Each row of a before or after table is a point. One or more steps were done to the points. Then noise was added and the rows were shuffled. The steps act on how far a point lies along the listed directions, d1 being the first. Write out the steps. A step turns or swaps two directions, mirrors them in a line or flattens them onto one, adds a multiple of one to another, or multiplies one. Angles are multiples of 10 degrees, from the lower direction toward the higher: turns from -170 to 170, lines from 10 to 170 but not 90. Use the fewest steps. Two steps may share a direction if one is a turn and the other turns, adds or multiplies; they go together, in the order done. Otherwise the lowest direction goes first.

Directions:
(1): [-29  54   1]
(2): [-14  -9  58]
(3): [-52 -27 -17]
Before (13 x 3):
[[ -8  24  -3]
 [ -8  15 -14]
 [  2  19  -4]
 [-12  17  -9]
 [  1  11  -1]
 [ 14 -16  41]
 [ 27  -4  24]
 [-14  12   2]
 [ 46  13  31]
 [  3  14  -7]
 [ 25   0  12]
 [ -6 -13  -9]
 [ 19   4  23]]
After (13 x 3):
[[-10  12  -9]
 [ -1  15  -1]
 [ 16  20  24]
 [ -3  28  -4]
 [  0  20  -7]
 [  0 -24 -10]
 [  7  25  24]
 [-10  27  -3]
 [-10   7   1]
 [  6  -2  43]
 [ 20  60  32]
 [ -6  11 -14]
 [ 14  21  12]]
Steps: add -1 times d3 to d1

Directions:
(1): [ 10 -19 -35  59  17 -34   7  37  -6]
(2): [-31   8  15   5 -38  14  19  36 -60]
(3): [-15 -12  20  40  21  51  46 -15  19]
(4): [  9  44  55  41  -9 -14 -29   6  14]
Before (9 x 9):
[[  2 -13 -28   9   6 -13   0   1  -6]
 [-15  -3  28  12  -3  47  39 -20   5]
 [  8  18  30  15  -9   2 -26  15   9]
 [ -7   2  40  28   6  41   2 -21  21]
 [-14  11  33  38  -7  31  33   3 -11]
 [ -4   5  -7 -18  -2 -13   1   8 -16]
 [  8  11  -3  21   8  -8  -2 -15  16]
 [-21  11  33 -23  19  47  12 -45  39]
 [  7 -17 -23  -5  -6  -5  10  20 -11]]
After:
[[-19 -31 -12 -23   0  47  51 -22  -7]
 [ -1  13   6  -9  -4 -15  -5  10 -12]
 [ 14  -2 -13  -3 -13 -23  -8  23 -11]
 [  0   8  32  27   0  29  -3   8  14]
 [  7   2 -17  10  -1 -28 -19   4  -8]
 [  7   5  -7  20  13  -3   3 -17  16]
 [-27 -23  -8 -51  25  59  35 -49  29]
 [-14 -29   5   5  15  57  29 -28  14]
 [-21 -14   2  14  -3  40  47  -1 -19]]
Steps: add -0.5 times d1 to d3; turn d3 and d4 by -50 degrees

Directions:
(1): [  0  -4   5 -24 -10  18  -2 -37  26 -23 -25 -27 -13 -60]
(2): [ 31 -24 -33  -9 -19  -5   6 -36  -3 -28  10  23  53  10]
Before, 13 rows:
[[ 21 -13  -9 -30 -23  10  -2 -45  23 -30 -17 -13  10 -52]
 [  2  -2  15  -8   2   9  -2  -6   7  -1  -7 -14 -12 -21]
 [ -8  20   7   1  -3  -1  -7  17  -7  17   1 -12 -12  -3]
 [ -9   8   3  -6   7   3  -3  11  -1   8   2  -5  -5   5]
 [  0   8   4   3  10   3  -3   6   1   1 -13  -7 -11 -13]
 [ -5   1   5   0   1  -7 -11   5  -3   6  -7  -8 -13  11]
 [ -7  -3  13 -19   5  22  -4 -17  29  -4 -22 -24 -36 -56]
 [-12   0  14  -9   1   2  -6   0  11  -6 -13 -21 -15 -26]
 [ -3   5   6   4   8   4  -1   4  -5   8 -10  -7   2   2]
 [-13   3  15 -17  -1  11   3 -19  25  -6 -25 -36 -28 -60]
 [ -2   2   2   6   2   1   2   7  -4   3  -9  -3 -10   3]
 [ -7   5  10   9   0  -2  -1  14  -1  17  -3   3 -12  -3]
 [ -2  11  12   0   3   1  -5  13   8   2  -8 -11 -19 -14]]
After (13 x 14):
[[ -1   0  -5 -14  -1   8  -2  -9   5  -4  -2  -5   6  -7]
 [ 18 -12  -3  -1  -3  -1   3  -7  -6  -4   8  11  20  11]
 [ 29 -27 -32   1  -5  -6   6 -11  -6  -7  23  39  43  30]
 [  7  -4  -3   1  -3   4   2  -7  -1  -8 -11  -2  -1  -5]
 [  4   0   0   1   4   6   0  -8  -3  -2 -12  -4  12  -4]
 [ 10 -14 -12  -3  -9 -10  -1  -5  -4 -14   6   9  30  12]
 [ 14  -2 -12   1   2  -1   0  -7  -2 -10  -5   5  14  -3]
 [ 18  -6  -9  -6  -8  -3   0 -10   5 -15   1   6  16  -5]
 [  5  -5  -3  -4 -10   2   0 -13   6  -2  -8   5   4 -20]
 [  4  -6  -2  -8  -7  -3 -11 -13   4  -7 -11  -9  -1   0]
 [ 10   4 -10 -12 -16   2  -5 -15   0  -6  -1  -9  13 -19]
 [ 15  -2 -12  20   0 -23   0  32 -25  19  27  33  24  58]
 [ 24 -20 -30   4 -13 -18  15 -12 -12  -9  20  28  52  31]]
Steps: turn d1 and d2 by 140 degrees

Directions:
(1): [  2  33  10  20 -38  34  16  31 -17 -35  31 -33 -48   4   5  -8 -24  12
  16 -38 -11 -10  45  15]
(2): [ 11   9  12 -42   0  12 -30  -7  36 -15  44  18  -1 -36  16  19 -21 -18
 -40 -55  -2  -1 -41  17]
(3): [ 10  21  36   0  17 -32  15 -31 -27  -7  23  -7  28  15  60  22 -30 -13
  26  18 -32 -48  -6  -2]
(4): [-26   2  14   3  27  34  12  -1  26 -21  30  16  15  18  -5  31 -18  31
 -44  46  49 -21  37   4]
(5): [  0  31  29  -4 -49  -3  26  13 -25  35  39   7  42  -3 -27   4   9 -52
  -7  20  18  36   6  20]
(6): [-50 -31  18 -37   7 -25 -16  -5  20 -47   6   5   7   7 -29 -39 -38 -36
  34   7 -10  16  28   3]
Before:
[[  2  23   0  15  -1  33  -3  17   9   2  14  -1 -17  13   6  19   4  28
  -28  -7  20   3  23   9]
 [-25  -2  -7 -15  -2  34  -3  12  16 -31  -4  -7 -24   7 -20 -20 -23   9
  -15  -5  15 -10  28   3]
 [-14  -3  24 -21 -24 -18  -3 -15   1  -5  28   1  26   6   8   0 -23 -25
   18 -16  -7  -1  10  26]
 [  3  -5  24 -10  24 -32 -10 -27  -5   4   7   2  15   7  26   0 -17  -6
   18   2 -32 -23 -19  -8]
 [-10  -3 -10   2  -1  -7  -7  27   2 -13 -19 -11 -27  -1 -17 -37 -10  -1
   15 -26 -15  17  10  12]
 [ -6 -23 -18 -23  20 -19 -22 -12  19  -1 -15  17   0  -4  -3 -16   1 -25
    8 -20  -9  18 -22  -5]
 [-44  -6  15   0   3  11  11   8  12 -23  12   6  16  14 -21  -6 -20  -3
   -3  14   5 -11  39  -4]
 [ 27  39  24  10 -56  -1  23  20 -26  55  21   4  33  -4 -21  16  27 -35
  -10  13  22  36  -2  16]
 [ 31  25  -1   8 -23  30  -8  28  -9  25   6   6 -15 -23  11  -4  10  10
  -25 -35  14   5 -24   6]]
After:
[[  9   1 -14  -8   2 -12 -15  16   9  14 -15   4  -2 -20  -9 -18   6 -11
  -13 -34 -12  22 -33  12]
 [ 15  17  26  10   3 -10   0 -10 -19   2  24 -16  -9   8  34   8 -13   7
   15 -15 -32 -31  -5  -2]
 [  5  16  -2 -23 -22  21   0   6  -2  27   2  10  20 -13 -22  -2  10 -26
  -39   2  20  18 -19   6]
 [-11   9  13  -9  -2  15   2  -4  21  10  28  25  36 -12  -5  22  -2 -10
  -41 -10  10  -4 -11  -1]
 [-19 -47 -12  -3  60 -10 -22 -15  40 -24 -47  15  -1  22  -4   5  -3  44
   -1  38  19 -23  14 -26]
 [ 20  15 -19  15  -7  22   1  12  -4  -2   2  -9 -40  -5  14   3   4  11
   -1 -44  -5  -1   3   2]
 [ 13  -8  -4   3   9  -3  -6 -26   6  19   0   6  17   2  41  34   2  23
  -12 -10   0 -26 -18  12]
 [-18   1   9   2   0  -9   0   8   0  28  -6  12  24  16 -21  -7  17  -8
   -4  33  20  31  17   2]
 [  0 -17 -13  17  12  -6   3  16 -17  23 -51   8   0  13 -13 -36  18  15
   17  25  15  12   4 -17]]
Steps: turn d1 and d5 by 150 degrees; turn d4 and d5 by 40 degrees; turn d2 and d6 by -120 degrees
